Every row gives one point. Each table stands for the endless flat space through its points: a line for two points, a plane for three, and so on. Write the one point that lies in both, or say that there is none.

First:
[[ 18  18 -16]
 [  9  18 -10]]
Second, 2 rows:
[[  0  33 -17]
 [ 25   8 -12]]
They share: [ 15  18 -14]

First (2 x 8):
[[  8 -14 -45 -35 -40  -9 -11  24]
 [ 32  -2 -15 -17  20 -45 -41   6]]
Second:
[[  7 -17 -35 -37 -16 -39 -22  15]
 [ 47 -15 -27 -23 -16 -23 -16  27]
 [-21  -4 -27 -38  -8 -27 -31  17]]
They share: no point

First, 2 rows:
[[-21 -25  12  -5 -27  12 -37 -33   4  39  46]
 [-56  20 -28 -30 -37  57   3 -43  49  14  21]]
Second (3 x 11):
[[-21 -30   2 -14  -6  39  -4 -53  -7  52  58]
 [-65  -4  26 -24 -52  57 -78  -1  43  26  -6]
 [-33 -18   4 -16 -22  39 -22 -39  11  40  40]]
They share: [-35  -7  -4 -15 -31  30 -21 -37  22  29  36]

First, 2 rows:
[[ 29 -39  -5 -30  -7 -26  -5  31  -5  17  21  26  40  32]
 [ 61  -7 -21  -2 -27  10 -21  -9  -1  53 -11  46   4  20]]
Second, 2 rows:
[[ 71 -35  -6 -38  -4 -42 -37  28 -24   6  32  10  22  30]
 [ 53 -37 -12 -32  -6 -30 -21  28 -12  14  24  24  26  34]]
They share: no point

First (2 x 20):
[[-30  -8 -34  10  23  14  12  27  23 -17  29   4  -7 -19  -8 -14 -29  25
   42   2]
 [-12 -10 -24  20  31   4  -4  17  23 -17   9  -6   3 -39   0  -2 -23  17
   30  18]]
Second (3 x 20):
[[-18 -33 -45  -4 -13  -1   3  25  41  -2  -9  26  20 -36  12 -11 -46  25
   38  39]
 [-23 -40 -53  -8 -21  -6   0  33  45   6 -19  34  25 -33  18  -8 -53  29
   45  45]
 [  5  -9 -10   6  10  20  14 -15  34 -36  24   1   8 -53  -7 -29 -18  11
    7  22]]
They share: no point

First:
[[ 30 -16 -26 -13  -5   4  13 -11  36  46   8   2 -43  59 -17  -9  26  31
  -25   6 -24  -1  -9 -23]
 [ 26 -30 -13  -3 -25  15   4  10   6  13  -2  -1 -13  35 -35   5  50   5
  -21   2 -29 -10 -14 -34]
 [-12 -53 -27  -7 -61  37 -21  -5  -4 -20  13 -13  30  -6 -41 -27  47 -33
  -16 -14 -27 -46 -12 -45]]
Second, 2 rows:
[[ 37 -51 -13   4  -6   3 -15 -22  29   9   7 -16 -25  19 -17 -16  29  19
  -37  -1 -43 -19 -18 -32]
 [  1 -15 -45 -36 -34  15  17   2  21  29  27   8  -5  39 -33 -24  13   3
   -1 -13  -7 -19  -2 -24]]
They share: no point

First:
[[ -7  -4 -15  50 -49 -16   5  16  40  53   0  32 -23  29   0  22   9  39
   44  -9  -2  13 -45 -12]
 [-38   4 -20  57 -32 -17  21   5   8  66  12  12 -34  39  18  32 -14  51
   46 -30 -16  28 -26  -6]
 [-22   5 -15   0 -29  60 -21  58  23  -5 -24 -13  37 -13   7 -32 -30  -5
    7 -41 -22  -6 -28  50]
 [  7 -13 -34  53 -30 -19  -1  25  49  42  12  25 -16  29 -17   2   7  39
   55 -12 -16   1 -33 -16]]
Second:
[[-23  -9 -38  39 -18  -5  13  27  17  32   0  23  14   7  -7 -16  -9  41
   51 -36   0  27 -25  26]
 [-15   7 -10  31 -38  27 -15  35  33  32   0 -13 -18  27  13  12 -21  13
   19 -24 -40 -13 -29  -2]]
They share: [-19  -1 -24  35 -28  11  -1  31  25  32   0   5  -2  17   3  -2 -15  27
  35 -30 -20   7 -27  12]

First, 3 rows:
[[  3 -37  15  17 -31   8  28 -11 -19 -12  15 -21  26 -17  38 -12   4  50
  -20   7  44 -25 -10 -14]
 [ 33 -61   3  -3  -7  -3  12  15  -2 -20   0   7  49 -46  68   8  29  21
  -22  -3  40  -6   0 -13]
 [ 36 -48 -15   9   8  12   9  26  13 -18   2   0  38 -37  57  -4  21  16
  -11 -25  27  -9  -6 -15]]
Second (3 x 24):
[[ 33 -20  -6  -5 -13  52  53  -3  15 -30  28  -3 -13  33  16  37 -25  60
  -29   0  28 -35 -14 -22]
 [-13  -3   9  37 -27  18   6   9  -5  -8  27   3  22  -7  42 -22  12  20
  -22  -3  64 -27 -34 -36]
 [ 49 -52 -26   3  11  36  45   5  15 -22   4 -39   7  -7  20   1 -17  60
   -1 -32  -8 -23   6   2]]
They share: [ 15 -29  -9  25  -7  22  20   9   3 -12  13 -21  20 -15  34 -20   2  36
  -8 -21  28 -23 -14 -16]

First (2 x 24):
[[-16  15  14  -4   4  15 -12 -28 -23 -30  -7  11 -14 -11  20  -6 -12  25
   -6  -5   7   9  19   5]
 [ -7  -3  14  -1 -11  -6 -18 -16 -17 -18 -10  38  -8 -38  26 -30 -33  25
  -30 -29  -8  39   7  35]]
Second, 3 rows:
[[ -7  12  24  -5 -14  17 -20 -41 -15 -28  11   2 -17 -38  11 -37 -12  39
  -11 -17 -11  25  20  -1]
 [-19   6 -10  21  26 -19  10   3 -39 -50 -29  20 -15 -14   7  -5 -16  13
    1 -13 -19  25  18  39]
 [ -9  11   9  14   2  -1  -3 -27 -27 -49   3  -7 -22 -42  -7 -41  -6  36
    3 -19 -35  33  25  11]]
They share: [-13   9  14  -3  -1   8 -14 -24 -21 -26  -8  20 -12 -20  22 -14 -19  25
 -14 -13   2  19  15  15]

First:
[[ 19  -1  -4 -44  15  -7 -39  37 -19   0  25  -5 -17   7  35   3  29  10
    1 -16  47 -31   0  14]
 [ 39 -41  -9 -24 -10  -7 -14  -8 -39  -5  55   5  -7  27  40 -17  29   5
    1 -56  17  -6  20  34]]
Second:
[[ 60   7  -5 -57 -13 -16 -16 -18 -40 -40   9  39 -28  14  60 -30  64  23
    4 -10  25 -60 -18  16]
 [ 36  -7 -11 -41   3  -8 -22  10 -28 -10  31   9 -18  18  40 -14  34   7
    0 -24  31 -28   0  18]
 [ 33  -4 -19 -38   9  -5 -18  15 -23  -3  36   4 -18  23  33 -15  24  -2
   -3 -23  30 -19   1  15]]
They share: [ 27 -17  -6 -36   5  -7 -29  19 -27  -2  37  -1 -13  15  37  -5  29   8
   1 -32  35 -21   8  22]

First (2 x 24):
[[-34 -36 -14   5 -37 -17  26 -20 -27   3   2  24 -40 -18  35  21  10  -9
  -27  -8  31  -8  18 -32]
 [-35 -44 -18  -3 -40 -11  35 -20 -34   8  -4  25 -45 -11  35  15  16 -12
  -18  -4  33  -2  19 -38]]
Second, 3 rows:
[[-27 -20 -20   7 -48 -33  27 -28  -8   2   6   5 -23 -37  37  17  -2   2
  -48 -12  45  -6  27 -36]
 [-29 -16 -25  15 -41 -19  21 -32 -14  -4  -2   9 -35 -28  27  13   5  -8
  -38 -14  42 -10  18 -31]
 [-43 -48  15  17 -13 -17   3   0 -38  -4  20  55 -47 -10  41  51   9 -12
  -22 -10   0 -26   6 -11]]
They share: [-33 -28 -10  13 -34 -23  17 -20 -20  -2   8  23 -35 -25  35  27   4  -6
 -36 -12  29 -14  17 -26]

First, 2 rows:
[[-62  -5 -27   9   8 -12 -22 -37  63  28  25  21  43   0   8  23   8 -12
  -54 -22 -18   7  22 -28]
 [-12 -10  18  39  28 -37   8  13  18  33 -10  36   8  45 -22   3 -22  33
   -4   3 -13 -18  -3  22]]
Second:
[[-20 -48 -50  38   7 -56  -3   7  26  28 -19  47  -5 -16 -12  41  26 -16
  -19 -23 -30  -8   5  18]
 [-26   0   0  21  21 -34 -10  -8  32  29  -1  28  27  28 -12  10  -6  14
  -32 -17 -15   0  -3  14]
 [-54   4  20  23  31  -4   8 -20  44  43  21  14  33  46 -12  -2 -30  24
  -14  19 -17 -24  17 -22]
 [-57   3  10  18  34 -10  10 -24  40  48  16   8  34  40 -17   2 -22  14
  -14  18 -26 -26  11 -17]]
They share: [-32  -8   0  27  20 -27  -4  -7  36  31   4  30  22  27 -10  11 -10  15
 -24  -7 -15  -8   7   2]

First:
[[ 10  51 -12  39  21 -18  -2  22  24 -12  29 -25 -31   0 -13 -72  45   2
  -14   1  10  58 -14  54]
 [ 28  31  -3  60  20  13 -12  16  26 -34   8  -4 -13 -10 -16 -50  18   1
   20  27  19  46  12  41]
 [ 52  11 -39  24  -8  17  20 -20  22 -26  -4 -40 -37 -38  20 -10  18  -3
   36  59  -5  10  32  25]]
Second (6 x 24):
[[ 29  31 -18  51   2  27  -1  21   1 -11  18  -8 -60 -40   9 -43  26  45
   11   1  -8   9  18  60]
 [ 33  23  -6  39  -5  39   3  10   6  -3 -37 -31 -60 -31  19 -31  -8 -21
  -48  24   3  48 -21  29]
 [ 49  -5 -20  17 -25  18 -15   0  20 -41   2 -37 -12 -41  -1 -39  37   5
   13  28  17  15  21  57]
 [ 54 -30 -12  21 -31  40 -17   4  17 -30 -16 -32   2 -50  -2 -13  29 -15
  -13  43  43  50  -1  61]
 [ 30  61 -24  42   1  17   1   6  -4   9 -22 -20 -76  -1  26 -66 -14 -14
  -18   3 -27  29   0  16]
 [ 27  33 -28  49  11  14   5   8  14 -11  46   5 -40 -27   5 -43  45  53
   57  10  -3   5  33  65]]
They share: no point

First:
[[ 28 -21 -23  28 -37 -17 -14  15  -5  14  48  -1 -10 -32 -10 -44  16  20
  -31 -10 -14 -15  42 -34]
 [  0 -21 -11   0 -37  19 -34  35  15   2  16  35 -46 -36  -2  -8 -16  52
   -7 -38  -2  17   2 -18]]
Second (4 x 24):
[[-18  -1  13  35 -11 -12 -21  48  18   8  29  18  -6 -48  -5 -25 -48  22
  -18 -32 -22 -12  29 -65]
 [  0  11  15  23 -31   2 -25  30  10  18  13  34   2 -38   1 -45 -48  36
  -30 -28 -38  -4  27 -49]
 [  7 -33 -38   5 -27 -25   3  29   6   7  71  22 -40 -67 -10 -25  12  -9
   12 -28  30  -4  44 -33]
 [ -5 -14 -20  13 -26  27 -60  10 -10 -12   8  14 -23   7 -14 -30   2  66
  -50 -13 -28   6   2 -19]]
They share: no point

First, 2 rows:
[[-43   9   7 -16 -25 -19  19  16  -8 -18  -8  30  21   4 -12  27  17 -14
   38  37  14 -11  18  32]
 [-38   2   8 -23 -27 -14  23  15 -10 -25 -14  25  22  12  -8  24  25  -5
   37  29  14 -11  13  23]]
Second, 3 rows:
[[-45 -29  11 -34 -19  -1  35  -4 -14  -4 -24  10 -17  12 -24  51  49 -34
   42  19  24 -35   2  20]
 [-53  -9 -17  -2 -43  19   3  -8 -10 -28  -4  50  23  12 -20  19  53   2
   54  11  32  -3 -14  36]
 [-11  -6  42 -66  -9 -42  59  37 -15 -30 -41 -20  13  28  11  31  12  -3
   15  33  -6 -27  34 -12]]
They share: [-33  -5   9 -30 -29  -9  27  14 -12 -32 -20  20  23  20  -4  21  33   4
  36  21  14 -11   8  14]
